Every row gives one point. To make a cloud, some directions were put in groups of two or more. Within a group, all points are equally far from the middle, so they leave a hole (a ring in 2 directions, a hollow ball in 3). The other directions are filled evenly. Then the cloud was stretched, turned, moved and blurred a little. Count the holes, and give their numbers of directions, smallest first.
In the rows, 128 means zero.

Cloud, 19 rows:
[[173 171 129]
 [126 106 151]
 [138 130 153]
 [159 148 106]
 [166 158 115]
 [143  93 127]
 [ 98 186 165]
 [108 161 117]
 [164 136 126]
 [157 151 190]
 [122  85  94]
 [114 149  89]
 [129 135 153]
 [123 158 101]
 [156 133 189]
 [144 175 169]
 [123 152 179]
 [110 107 133]
 [116 130 125]]
Holes: 0

Cloud, 28 rows:
[[176 128 166  97]
 [156 167 120 118]
 [126 140 148  73]
 [131 140 176 146]
 [116  83 108  98]
 [167 151 107 106]
 [114  96 145 167]
 [148 122 138  66]
 [111 111  93 106]
 [120  86 166 138]
 [118 142  94 120]
 [108 127 101  96]
 [142 127 115 174]
 [ 99 138 117  94]
 [114 151 150 157]
 [140  72 154 115]
 [171 104  99  96]
 [164 131  92 137]
 [135  79 103  99]
 [161 119 178 110]
 [114 108 154  79]
 [117 106 139  73]
 [185 121 160 137]
 [ 87 130 114 125]
 [105  79 137 107]
 [152 151 132  77]
 [114 139 136 169]
 [174 152 125  95]]
Holes: 1 (4)

Cloud (27 x 4):
[[133 168 123 154]
 [145 128 139  78]
 [ 93 158 141 108]
 [127 185 128 118]
 [102 137 114 164]
 [102 111  79 126]
 [ 89 111  89 103]
 [140 137 151  90]
 [112  85 135 127]
 [116 107 137 156]
 [135 176  97 132]
 [ 96 104 149 133]
 [136 176 146 122]
 [133 183 107 122]
 [117 151  94 154]
 [132 128 102  61]
 [108 129  97  70]
 [116 134  79 142]
 [132 134 155  91]
 [ 91 112 150 133]
 [167 138  97  85]
 [106 116  79 132]
 [111 158 102  80]
 [128 107 128  70]
 [121  77 101 112]
 [147 149  93  72]
 [108  87  88 102]]
Holes: 2 (2, 2)

Cloud:
[[174 129  80 192 112 119]
 [125 138  98  94 159 135]
 [ 81  91  84 130 157 138]
 [124 124 153 170 136 157]
 [162 128  96 213 124 110]
 [117 160 134 185 143 123]
 [156  96 161 186 106 120]
 [130 138  90 146 105  78]
 [ 95  90  98 146 152 153]
 [175 162 121 111 136 125]
 [134 119 170 190  97 111]
 [145 106 112 150  82 129]
 [101 110 151 130 124 185]
 [102 101 147 124 160 146]
 [172 141 140 178 119 102]
 [114  81  87 172 122 120]
 [131  89 108 185  83 153]
 [129 141 134 193 114 136]
 [ 97 106 159 149 124 145]
 [146 128 142 152 129 180]
 [162 150  90 124 134 148]
 [132 105 105 163  92 145]
 [119 152 106 128 136 126]
 [142 169 126 144  81 100]
 [157 155 121 128 131 166]
 [172 147 103 173  93 109]
 [111 148 111 165 151 187]
 [153 110 174 134 130 176]
 [129 108 170 142 125 188]
 [118 141 132 180 103  93]
 [ 86 116 119  84 113 132]
 [116 114 165  91 117 163]
 [152 111  83 149 117 149]
 [123 179 109 118 109 173]
 [117 143 161 104 105 116]
 [103  98 119 180  94 141]
 [160 118 181 179 117 154]
 [100 126  87 164 117 106]
 [114  94 152 162 125 113]
 [166 111 171 162 120 149]
 [169 106 159 124  91 111]
 [144 119 125 121 149  95]
 [136  90 104 116 109 121]
 [148  94 103 101 119 186]
 [142  87 121 116  83 145]
 [146 161 104 153  77 110]
 [ 85 130 159 116 130 140]
 [138 144  79 160 174 157]
 [136 117 115 129 123  95]
 [127  81 138 155 141  95]
 [142 137 154 178 124 167]]
Holes: 0

Cloud:
[[158 154 115 136 118 173]
 [140 129  81 130 145  81]
 [116  92  80 134 149  98]
 [114 113 116 177 112 141]
 [112 123 186 100 118 115]
 [149  90 111 136 113 162]
 [ 90 111 112 145 120 118]
 [153 117 101 169  79 169]
 [ 62  53 131 116 146  92]
 [ 58 129 121 158 110  99]
 [126 107 152 144 109 160]
 [106 103 136 135 186 135]
 [178 112 128 158 149 133]
 [ 77 129 124 126 139 111]
 [111 123 129 105 118 109]
 [137 117 167 124  86 134]
 [ 82 100 125 178 141 139]
 [ 75 127  84 180 119 112]
 [124 145  61 148 141  99]
 [103  76 131 113  93  78]
 [ 84 122  93 103 118 121]
 [101 148 180 124 127 142]
 [118  97 108 101 141 155]
 [170 149  47 156  91 136]
 [ 89 106 111 155 168  88]
 [134 156  80 135  94 142]
 [126 103 163 164 131 129]
 [103 120 130 170 126 133]
 [152 133 131 145 169 112]
 [133 114 176 116 106 101]
 [169 111 128 171 131 123]
 [124  86 141 162 136 112]
 [ 82 121 148  97 141 128]
 [ 85  97 129 136 153 144]
 [154 122 113  89 134 137]
 [126 137 119 169 181 112]
 [125 109 147 124 131 120]
 [ 80 116 150 124  90 145]
 [110  81 100 105 155 116]
 [120 134 106 150 150 124]
 [105 148 105 114 145 135]
 [151 147 127  99  86 119]
 [156 175  74 155  85 114]
 [136  82 126 160 126  88]
 [ 46  99 116 139 129 100]
 [ 71 107 100 126 178  86]
 [ 56 146 168 107 110  75]
 [ 50 121 174 111 103  85]
 [101 135  93 156 142 148]
 [129 114 111 113 171  74]
 [175 155 117 112 129 125]
 [141  90 114 135  99 156]
 [105  79 149 128 121 105]
 [ 57 117 134 128 113 156]
 [123 133 134 117 134 113]]
Holes: 0
